Each row of a before or after table is a point. One or more steps were done to the points. Then noise was added and the rows were shuffled. The steps act on columns, c1 being the first. What was done? A step turns or swaps two columns, mirrors them in a line or flattens them onto one, adds a multiple of one to another, or multiplies or shifts one. Angles are multiples of 10 degrees, from the lower column toward the higher: turns from -170 to 170, lines from 10 to 170 but not 90. Use the fewest steps. Two steps may share a column if one is a turn and the other turns, adds or multiplies; they go together, in the order done. Otherwise the lowest column goes first.

Before:
[[ 0.05 -0.39 -0.89]
 [-0.58 -0.39 -0.19]
 [ 0.26  0.33  0.26]
 [ 0.14  0.07  0.67]
 [ 0.00 -0.01  0.14]
 [-0.27 -0.88 -0.17]
 [ 0.60  0.47  0.41]
 [ 0.01 -0.39 -0.21]]
After:
[[-0.18 -0.13 -0.89]
 [ 0.11  0.67  0.06]
 [-0.01 -0.25 -0.35]
 [ 0.07 -0.98 -0.37]
 [ 0.41  0.40  0.53]
 [ 0.20  0.22  0.26]
 [-0.42 -0.18 -0.45]
 [ 0.02  0.09  0.07]]
Steps: multiply c1 by 0.7; swap c2 and c3

Before:
[[ 0.08  1.27 -0.43 -0.26 -0.56  0.73]
 [-0.05 -0.41  0.39  0.13 -0.32 -0.32]
 [-0.01 -0.37  0.03 -0.32  0.33 -0.18]
 [-0.11 -0.15 -0.25  0.71 -0.13  0.12]
 [-0.14 -0.73 -0.30 -0.44  0.02 -0.02]
 [ 0.17  0.06 -0.09  0.16  0.12  0.42]
 [ 0.16 -0.39  0.07 -0.06  0.06  0.14]
 [ 0.31 -0.89 -0.04 -0.37 -0.31 -0.05]
 [-0.12 -0.50  0.11  0.74  0.48 -0.43]
 [-0.32 -0.64  0.50  0.34 -0.04  0.27]
 [-0.69  1.01 -0.57  0.55  0.12  0.32]]
After, 11 rows:
[[-0.19  0.08 -0.11  0.12  0.16  0.41]
 [-0.31 -0.04  0.03 -0.26 -0.22 -0.23]
 [ 0.18 -0.04 -0.04 -0.47  0.22 -0.19]
 [ 0.14  0.08 -0.57  0.74 -0.43  0.50]
 [ 0.50  0.19 -0.40 -0.32  0.17  0.91]
 [-0.42 -0.05  0.11  0.80 -0.01 -0.51]
 [ 0.16  0.02  0.52  0.42 -0.15  0.14]
 [-0.11  0.02  0.08 -0.09  0.09  0.06]
 [ 0.31 -0.05  0.40  0.11  0.11 -0.38]
 [ 0.17  0.04 -0.25  0.69  0.20  0.10]
 [ 0.04 -0.04 -0.27 -0.36 -0.27 -0.13]]
Steps: turn c1 and c5 by 110 degrees; turn c4 and c5 by 20 degrees; flatten c2 and c6 onto the line at 80 degrees

Before, 10 rows:
[[ 0.20  0.15 -0.57  0.81 -0.44 -0.39 -0.37 -0.45  0.21]
 [ 0.45  0.11 -0.10 -0.17 -0.46 -0.07  0.29 -0.31  0.39]
 [ 0.11 -0.21  0.29  0.78  0.10 -0.08 -0.09 -0.26 -0.15]
 [-0.31 -0.01 -0.09 -0.24 -0.49 -0.22  0.22 -0.37 -0.50]
 [ 0.42 -0.37 -0.41  0.46 -0.56 -0.33 -0.26 -0.34 -0.69]
 [ 0.15  0.29 -0.63  0.48  0.84 -0.13 -0.45  0.75 -0.84]
 [-0.23 -0.02  0.31 -0.09 -0.24  0.78 -0.24 -0.34 -0.39]
 [-0.68 -0.24 -0.27 -0.18 -0.12 -0.05 -0.07  1.01  0.13]
 [ 0.29 -0.32  0.29 -0.22  1.35 -0.07 -0.41 -0.24  0.38]
 [ 0.21  0.04  0.54 -0.17 -0.35 -0.28 -0.29 -0.41  0.35]]
After (10 x 9):
[[-0.01 -0.81  0.29 -0.04  0.96 -0.23 -0.41 -0.23  0.41]
 [-0.03 -0.13  0.27  0.45  0.17  0.65 -0.09 -0.24 -0.15]
 [-0.08  0.22 -0.13  0.06 -0.27 -0.32  0.26 -0.42 -0.49]
 [ 0.25 -0.30 -0.59  0.36  0.32  0.39 -0.43  0.74 -0.84]
 [-0.17  0.14  0.24 -0.71 -0.10  0.32 -0.28 -0.36 -0.43]
 [ 0.28  0.16 -0.34  0.56 -0.13  0.22 -0.24 -0.29 -0.69]
 [ 0.26  0.29 -0.50  0.75 -0.29  0.49 -0.37 -0.41  0.20]
 [ 0.20  0.26 -0.03 -0.01 -0.34 -0.18  0.27 -0.32  0.36]
 [-0.18 -0.07 -0.38 -0.03  0.01 -0.19 -0.03  0.98  0.12]
 [-0.07  0.23  0.49  0.18 -0.23 -0.28 -0.30 -0.40  0.37]]
Steps: multiply c1 by 0.4; turn c1 and c3 by 20 degrees; flatten c2 and c5 onto the line at 130 degrees; turn c4 and c6 by 60 degrees
